Each row of a before or after table is a point. One or more steps were done to the points. Then noise was added and the rows were shuffled. The steps act on how far a point lies along the listed directions, d1 being the first. Name the steps. A step turns or swaps two directions, mirrors them in a line or flattens them onto one, adds a multiple of one to another, or multiplies one. Angles are multiples of 10 degrees, from the lower direction toward the higher: turns from -170 to 170, lines from 10 to 170 but not 90. Use the fewest steps. Two steps may share a direction if one is a turn and the other turns, adds or multiplies; they go together, in the order done. Otherwise the lowest direction goes first.

Directions:
(1): [5.3 0.0]
(2): [0.0 5.3]
Before:
[[ 4.6  8.5]
 [ 5.1 -0.9]
 [-1.8  2.2]
 [ 5.2 -0.7]
 [ 4.9 -1.4]
 [-0.1 -2.4]
 [ 5.2 -1.7]
 [-4.0 -2.4]
 [-5.6  1.7]
 [ 5.3  3.3]
 [ 5.1 -2.0]
 [ 1.0  1.4]
 [ 5.2  1.0]]
After:
[[-3.1 -9.3]
 [-0.8 -1.5]
 [-0.3  2.4]
 [ 2.2 -2.1]
 [ 3.6  3.1]
 [-5.1  0.6]
 [-5.3  0.0]
 [-5.5  1.2]
 [-4.8 -1.7]
 [-5.3  0.6]
 [-4.8 -4.2]
 [-5.4 -0.4]
 [ 5.9 -0.4]]
Steps: turn d1 and d2 by -170 degrees

Directions:
(1): [-2.3  3.9 -4.7]
(2): [-5.6  0.8  3.4]
(3): [2.6 5.2 3.0]
Before:
[[-1.8  2.6  2.8]
 [-1.3  2.0  1.3]
 [-0.9  1.4 -3.1]
 [ 1.1  2.1  2.2]
 [-3.5  1.6 -4.6]
 [-3.5  1.4 -1.8]
 [-2.3 -3.6 -0.6]
 [-2.1 -4.2 -0.4]
 [ 0.0 -3.2 -3.1]
 [-2.0  3.8 -4.0]
 [-0.5 -3.3  0.9]]
After, 11 rows:
[[ -0.7   6.4  -5.9]
 [ -2.4   8.2 -11.0]
 [  5.5  -2.7   0.5]
 [ -2.9   4.1  -6.9]
 [  4.5  -3.9   3.2]
 [  1.7  -1.9  -3.7]
 [  4.6  -1.5  -0.8]
 [ -0.2   3.5   2.1]
 [ -5.3   9.0 -10.6]
 [ -1.7   0.0   3.6]
 [ -1.3   2.8   0.0]]
Steps: multiply d1 by 2.5; mirror d2 and d3 in the line at 50 degrees

Directions:
(1): [ 5.5  4.5 -1.7 -1.9]
(2): [ 1.8 -4.7 -5.5 -1.0]
(3): [ 4.8 -3.1  3.6  3.5]
(4): [ 0.7 -2.3  3.3 -6.3]
Before (13 x 4):
[[-0.4 -3.7  0.9  1.8]
 [ 0.1  0.7 -4.7 -2.6]
 [-6.4  8.1 -2.1 -3.9]
 [-7.7  0.4 -3.0 -0.2]
 [ 4.1 -1.4  1.0  0.3]
 [-3.4  0.1  2.8 -1.0]
 [-5.2  4.1 -3.1  0.9]
 [-4.6  5.2  6.3  3.5]
 [-4.8 -1.2  2.3  3.1]
 [-0.8 -6.0  5.5 -5.1]
 [-1.2 -4.0  2.4  1.4]
 [ 4.0  3.8 -0.4 -1.6]
 [ 0.1 -6.8 -1.7  5.0]]
After:
[[ 3.6  3.6 -8.1 -0.5]
 [-1.5 -3.6 -1.7  6.3]
 [ 5.0 -1.9  2.6 -9.8]
 [ 3.1  1.6 -2.3 -2.2]
 [ 3.2 -2.8  1.5 -0.1]
 [-4.2 -2.1 -1.2 -1.0]
 [-3.5 -8.1  3.7  5.0]
 [ 1.0 -5.4 -3.3  3.6]
 [ 5.2 -1.7 -1.4  2.7]
 [-4.7  1.9  3.4 -0.3]
 [ 5.3 -1.4  4.6  6.6]
 [ 4.5  0.1 -1.6 -1.9]
 [-0.8  3.3  0.8 -2.6]]
Steps: turn d1 and d3 by -120 degrees; turn d2 and d3 by -60 degrees; multiply d4 by 1.3

Directions:
(1): [-1.9  4.0 -5.1 -4.7  1.6  4.0]
(2): [ 2.0 -2.1 -5.6 -0.7  2.6 -6.2]
(3): [-4.6  4.0 -1.4  1.4 -5.4 -4.0]
(4): [ 1.0 -3.8 -4.9  3.6 -4.3  3.9]
Before (10 x 6):
[[-3.3  3.2 -4.4  0.3 -5.1  5.2]
 [ 2.4  0.0  4.9 -3.9  6.2 -3.5]
 [-3.6 -0.8 -0.8  4.1 -5.8  1.1]
 [-6.1  5.4  1.7 -2.0 -1.7  0.2]
 [ 1.6 -1.8 -1.5  0.2  0.4 -1.0]
 [ 6.9 -2.6  0.9 -1.1  1.9 -0.4]
 [ 3.3  0.7 -3.9 -3.3  6.4  1.6]
 [-2.5  1.3 -1.3  5.4 -7.1 -2.2]
 [-2.3  4.6  2.4 -4.6 -1.6  4.7]
 [-1.4  2.8 -1.9 -0.6 -1.3  0.0]]
After:
[[ 7.8 -3.5  3.6 -0.3  1.8  4.5]
 [ 5.6 -8.1 -4.0  2.0  0.5  4.1]
 [-5.2  2.5 -6.6 -0.3 -3.3 -5.6]
 [ 4.4 -0.8 -1.6 -1.7  4.2  9.3]
 [ 0.8 -0.3  2.5 -0.4 -0.3  2.6]
 [-5.1  8.4 -1.1 -4.1  0.1 -3.3]
 [-5.6  4.2  3.2  0.0 -2.0 -6.5]
 [-5.7  6.9  3.2  2.8 -5.7 -7.9]
 [ 0.4  1.4 -6.3 -4.9  1.1 -3.3]
 [-2.2  3.9 -2.2 -0.1 -2.3 -0.7]]
Steps: turn d2 and d4 by 150 degrees; multiply d3 by 1.6

Directions:
(1): [ 2.8  5.0 -4.0 -0.8 -5.8  2.0  0.2  5.2]
(2): [ 4.0  1.5 -4.1 -2.8  0.1 -5.9 -3.7 -4.7]
(3): [ 0.1  7.7  6.0 -1.6 -0.1 -0.2  2.3 -3.3]
(4): [ 4.9  0.7  1.5  1.7  2.6  6.4 -5.9 -1.2]
(5): [ 2.8  1.0 -4.9  1.4  4.4  2.6  6.9 -2.4]
(6): [-6.3  1.4 -3.6 -5.6  0.7  4.4 -1.9 -2.3]
Before:
[[ 3.0  5.8  0.9 -1.1 -2.3  3.9  3.4  1.0]
 [-9.9 -8.4  4.4  0.1  2.6 -5.2  1.8 -1.5]
 [ 3.2  2.3  6.5  0.2  3.7 -2.5  1.4 -6.7]
 [ 3.4  3.4 -3.3 -0.4  0.4 -3.8  4.9  1.0]
 [ 2.3  5.4 -1.6 -1.2 -1.6  0.2 -0.2 -2.5]
 [-1.3 -1.2 -6.0  2.8 -1.6  1.9 -1.2  2.0]
 [-0.8 -2.4 12.2  0.6  0.7 -4.1 -3.5  1.0]
 [-3.9 -0.7 -1.0 -3.1 -7.4  0.8 -4.3  4.0]]
After (8 x 8):
[[ -5.0  -6.2   1.8   1.4   2.8   6.4   0.8  -0.5]
 [  1.7   7.0   4.4  -2.6  -5.3  -3.3  -0.3   0.1]
 [ -1.2  -3.2  -5.5   3.9   1.6   1.0   0.3  -0.3]
 [  0.5  -3.1   3.9  -0.9  -1.9  -0.3 -14.0   0.0]
 [ -0.9   4.1  -0.8   0.0  -0.9   2.6   4.3  -0.4]
 [ -1.7  -0.9  12.1  -0.5  -1.5  -4.4  -3.3   2.2]
 [  1.0   2.7   0.4  -1.6   2.7   0.6   6.2  -4.5]
 [  6.0   4.3  -1.5   1.3   2.2   2.4   2.0   0.9]]
Steps: turn d1 and d5 by 60 degrees; turn d1 and d2 by -120 degrees; turn d3 and d6 by 10 degrees; multiply d4 by -1

Directions:
(1): [ 3.3  1.9  0.4  6.4 -3.4  1.1  5.0 -4.7  3.7]
(2): [ 5.7  3.3 -2.8 -2.8 -6.3 -4.6 -2.0  1.9 -0.8]
Before, 11 rows:
[[  2.4   1.8  -0.4   4.0  -0.9   1.1   4.2  -4.2   2.7]
 [  2.7   1.0   1.6  -0.6  -2.9  -1.0   0.8  -1.5  -1.9]
 [  1.2   0.2   3.0   6.4  -1.5   3.2   3.6  -4.4   4.0]
 [ -4.8  -2.3   1.8  -5.3   3.3  -1.0  -4.7   2.7  -1.1]
 [ -5.5  -2.7  -3.5  -7.9   2.6   0.4  -7.0   6.4  -4.3]
 [ -4.7  -2.7  -0.8  -4.4   5.5  -1.0  -6.1   3.6  -0.5]
 [ -2.9   1.4   3.4   6.3   1.8   5.2   4.7  -7.7   3.5]
 [ -1.5  -2.4  -1.2   0.4   1.3   0.8   3.0  -2.2   1.9]
 [ -4.4  -3.1   5.9  10.0   3.3   9.0   8.1 -10.2   2.6]
 [  4.5   2.2  -0.1   3.4  -1.7  -1.8   4.8  -0.7   0.7]
 [ -0.2   0.3  -0.3  -2.2   0.0  -1.1  -3.4   2.7  -0.9]]
After:
[[  1.3   2.3   0.7   3.4  -1.7   0.3   0.6  -1.3   2.4]
 [ -4.3  -2.7   2.5  -4.5   4.1   0.9  -4.9   3.3  -2.6]
 [ -4.6   0.7   0.3  -8.8   2.5  -1.2  -6.7   3.1  -4.7]
 [ -2.3  -2.1   1.7  -0.1   5.9   0.9   2.2   1.8  -1.8]
 [  6.5   3.3  -3.0   2.2  -5.9  -3.8  -0.4  -0.9   4.0]
 [ -1.1  -0.8   3.0   0.2   1.0   1.5   1.5  -2.2  -1.7]
 [  6.3   3.6  -5.3   4.4  -9.7  -0.5   2.6  -2.6   3.5]
 [  4.8   3.4   0.3   0.4  -6.6  -3.5   0.6  -1.9   2.8]
 [ -0.2  -2.3  -2.5  -3.9   0.4  -2.0  -0.5   1.1  -0.5]
 [ -3.8  -2.6  -0.2 -13.2   2.0  -2.5 -10.0   6.6  -9.6]
 [ -3.5  -2.0   0.4  -3.6   5.8   1.2  -1.7   1.5  -1.9]]
Steps: turn d1 and d2 by -140 degrees
